Each row of a before or after table is a point. One or more steps were done to the points. Then noise was added and the rows were shuffled. The steps act on columns, c1 being the first. What was done? A step turns or swaps two columns, mirrors them in a line or flattens them onto one, adds a multiple of one to another, or multiplies or shifts one. Angles are multiples of 10 degrees, from the lower column toward the higher: turns from -170 to 170, lines from 10 to 170 but not 90. Use the fewest steps. Two steps may share a column if one is a turn and the other turns, adds or multiplies; they go together, in the order done. Otherwise the lowest column goes first.

Before (9 x 3):
[[ 18 -60  10]
 [-25   5 -20]
 [ 15  22  -6]
 [ 12  33  25]
 [ -9   7 -12]
 [ 17  22   6]
 [ 11  25 -15]
 [-20  24 -19]
 [ 10  -2 -22]]
After (9 x 3):
[[  2   7  23]
 [  0  -6  22]
 [ -1 -19  -2]
 [  1  28  36]
 [  3   8 -57]
 [  3 -15   7]
 [  0 -21   4]
 [ -2 -18  22]
 [  2 -19  21]]
Steps: multiply c1 by 0; swap c2 and c3

Before (8 x 8):
[[ 23 -19   7  10   5   8  -3  -4]
 [  2 -14 -33 -19  17  14  -3 -19]
 [  0 -16  -6 -24  13   6   1  -9]
 [ 12  -6 -17  10 -12  15  14  10]
 [ -1  -5 -26 -14  23   2  -7  17]
 [ 10  10 -17  15  13  12  12   4]
 [ -3 -13  10  17 -10 -20 -12  15]
 [-13  -7   0   9   7  17 -22   0]]
After, 8 rows:
[[  1 -12  24 -19  33  22  -3 -33]
 [-14 -27 -18   9  16  -8 -22  -7]
 [ 12  12  42  10 -25   7  14  19]
 [ 10  25  37  15  32  10  12  -8]
 [  0 -16   9 -24  28   1   1 -19]
 [ 23  15  -1  10  10 -10  -3  -9]
 [ -1  -7   4 -14  60  21  -7  -3]
 [ -2 -18 -41  17 -19   1 -12  22]]
Steps: add 1.5 times c1 to c2; turn c3 and c6 by -120 degrees; add 1.5 times c7 to c3; multiply c5 by 2.5; turn c5 and c8 by -20 degrees

Before (13 x 14):
[[ 10   9 -18 -11   2  19 -10   0   3  -6 -19  -7   8   0]
 [-15  -9 -20 -13  -6   6  -8  11  13   0   4  12 -12  -1]
 [  4  11 -19  23   8  19  28  -8   7  -8   6  41   1  -1]
 [  4  11  -5 -13   0  20  -9   9   1   2   5  -9  -8  24]
 [  1   2  -8  -5  -9   9  16 -18  10   6  -2  -6  11   1]
 [  9   5 -10  -6   0  22  -9 -26  13   6  -5 -13  -5   4]
 [-11  14 -15 -13   1  -4  21   7  47   8  10 -11   3   0]
 [  5  12 -16   0  13   3  -9 -10   1   6   8 -12   8  -2]
 [ 10  -8  19 -14  -2   1  -7  12  -1  10  -4 -11 -38  10]
 [  0 -25 -21 -14  18  -3  -9   3  11  -6  -3  -5  -3   6]
 [  5   6 -15  27   9   1 -10  10   6   8   5 -13  -6  20]
 [ -3   3 -22  -3  -1  27  10  11  11  11   9  -6 -13   0]
 [ -2   0  22 -14   7   7  -4   5  24  11  -6 -15  11   2]]
After, 13 rows:
[[ 27   6 -10 -14   0  22  -9 -14   6  -5  -5 -25  -5   7]
 [ 14  12  -2  12   9  19  29  41  21 -20   6  -6   2   4]
 [ 16 -25  -6 -18  18  -3 -10  -4  -2 -18  -4   2  -3  14]
 [ 35  -1   2 -26   8   8  -4 -15  10  24  -8   4  11  -7]
 [  9  -8   2 -10  -2   2  -7 -11 -10  23  -2  13 -40   0]
 [  7  13 -13   0  13   2 -10 -13   3 -10   7  -9   9   3]
 [ 61  14 -16 -40   1  -4  21 -12  27  -7  10   8   4   5]
 [  5  11  -5 -10  -1  20  -9  -9  -7   5   7   9  -8  23]
 [ 15   9  -2 -11   3  19  -9  -8  -4 -18 -20   0   6   6]
 [ 15   2  -8 -12  -8   9  17  -6   4  -4  -2 -20  11   1]
 [  6  -9 -10 -19  -6   6  -9  13   1 -15   4  11 -13   3]
 [ 12   5 -16  18   8   1 -10 -12  22  -2   4  10  -7  21]
 [ 14   3 -21 -10  -1  27  10  -6   6 -12   9  12 -11   6]]
Steps: add 1.5 times c9 to c1; turn c4 and c9 by 40 degrees; turn c3 and c10 by 60 degrees; turn c10 and c14 by -20 degrees; swap c8 and c12

Before:
[[-10  -2 -16  -1   6   7  14  16   6   7 -17   2  28   1  30  11  -3   2
    1   5 -11   1 -34 -14  -6   1   8 -14 -14   5  -9 -16]
 [-10 -12 -25   2  -4   8 -11   8   9   7   5  -4  26  -3   7  10  -6   0
   19  -1 -12   2  -7  -8   9   3  20   1  -5   3  -9  -3]
 [  3  -5  -1  21  12 -20 -23 -30   4  -4  -7  -3  -3   1   0  -3  -4  16
    8   3  10  23  25   3   2   7 -24  21   6  -5   4  10]
 [-36  -5  -3  14  25 -10 -13 -11   7  -4  11 -11   9  10  -9   1 -10  18
  -12  11  -3  19  26  -8   5   8  -8   0  -9  -2   4   3]
 [-15 -11 -11  24  13  16  -4  -6   1  -6  12 -11   5  -7  -6  -2  -6  14
    7 -17   8   8  22   5  -7   6 -27  -5  -3 -10   5  -3]
 [ 60  -6  14  14  -2 -16   8  -7  30   9  -8  28  -6  -7   7  10 -33  12
   33  11 -17  17 -14 -15   5  -4   3   4  29   3   7  -2]
 [ -9 -13 -15 -14  -3  20  21  11 -11 -12  14  -6  18  -1  -3  21   1 -22
    3  22   6  -1 -24  -7 -13  -8  12   1 -11   3 -18 -19]
 [ 49   7  -2  19 -19  -5  16 -18  21  12 -10  20  -9 -13  -7  -3 -44  11
   12  -9  -6 -15 -19  -4  -5  -9 -16  13  22  13  -3   3]
 [ -4   1 -34 -10  -1  10  -4  22   0  -5   9  -9  16  -4   4   2  -4 -12
   -7  20 -15   3 -17   3 -15 -11  -7  -3  13  10   0  -9]
 [-11 -10 -12  -8  -3  -8  -2  11   4   1   0  10   4  -4   3  -5   1 -12
    5   7 -12   9 -22  -1   7 -10   5 -17   0   9  -4 -14]]
After (10 x 32):
[[-10 -13 -24 -17  -4  21  23  11 -10  18  14  -9 -12  -2 -11  17   5 -23
    4  22   7  -1 -21  -7 -14  -5  12   2 -12   2  -7  25]
 [-12 -11 -17  -8  -6  -6  -3  10   6   4   0  -9   1  -6   3  -7   2 -18
    4   6 -13   9 -20   0   7  10   6 -18   1   8  -3  18]
 [-15 -13  -1  24  13  19  -6  -5   1   5  12   7  -7  -6  -3   2  -5  28
    7 -18   8   8  22   7  -7 -12 -29  -7  -4  -9   9  12]
 [ 50   6   6  16 -18  -4  17 -19  20  -7  -9  -9  13 -12   0   1 -44  -6
   12  -8  -7 -14 -21  -3  -4  20 -15  14  23  14   6   0]
 [ -4   0  -2  -8  -1   9  -5  22  -2  15  10  -9  -6  -4  -2   1  -3 -13
   -6  21 -16   2 -17   5 -16 -11  -9  -4  14  11  -4  38]
 [-36  -7   6  13  26 -10 -13 -11   8   8   9   9  -6  11  -2   6  -9  41
  -11  10  -2  16  26  -9   6 -11  -8   2 -12  -4   7   1]
 [ 60  -5  -7  13  -1 -16   8  -9  29  -7  -8  -5   8  -8  -3   4 -32   9
   32  12 -19  14 -13 -16   6  27   1   2  30   4   4 -13]
 [ -9 -12   4   0  -3   7  -8   7   8  28   6   4   4  -5  -1   5  -4  -4
   18  -2 -11   2  -7  -9  10  -3  20   1  -6   1  -1  24]
 [-11  -2 -17  -2   5   6  15  15   6  28 -17   0   7   3   3  -4  -2   8
    3   6 -12   3 -34 -14  -6   3   6 -13 -14   4  -2  24]
 [  3  -5  15  19  10 -19 -22 -29   3  -2  -8   7  -7  -1   1   0  -4  27
    7   2  11  21  27   4   3  -5 -24  22   3  -5   7  -3]]
Steps: multiply c32 by 1.6; turn c3 and c32 by -110 degrees; flatten c4 and c31 onto the line at 20 degrees; add 1 times c5 to c18; swap c10 and c13; swap c12 and c26; flatten c15 and c16 onto the line at 120 degrees
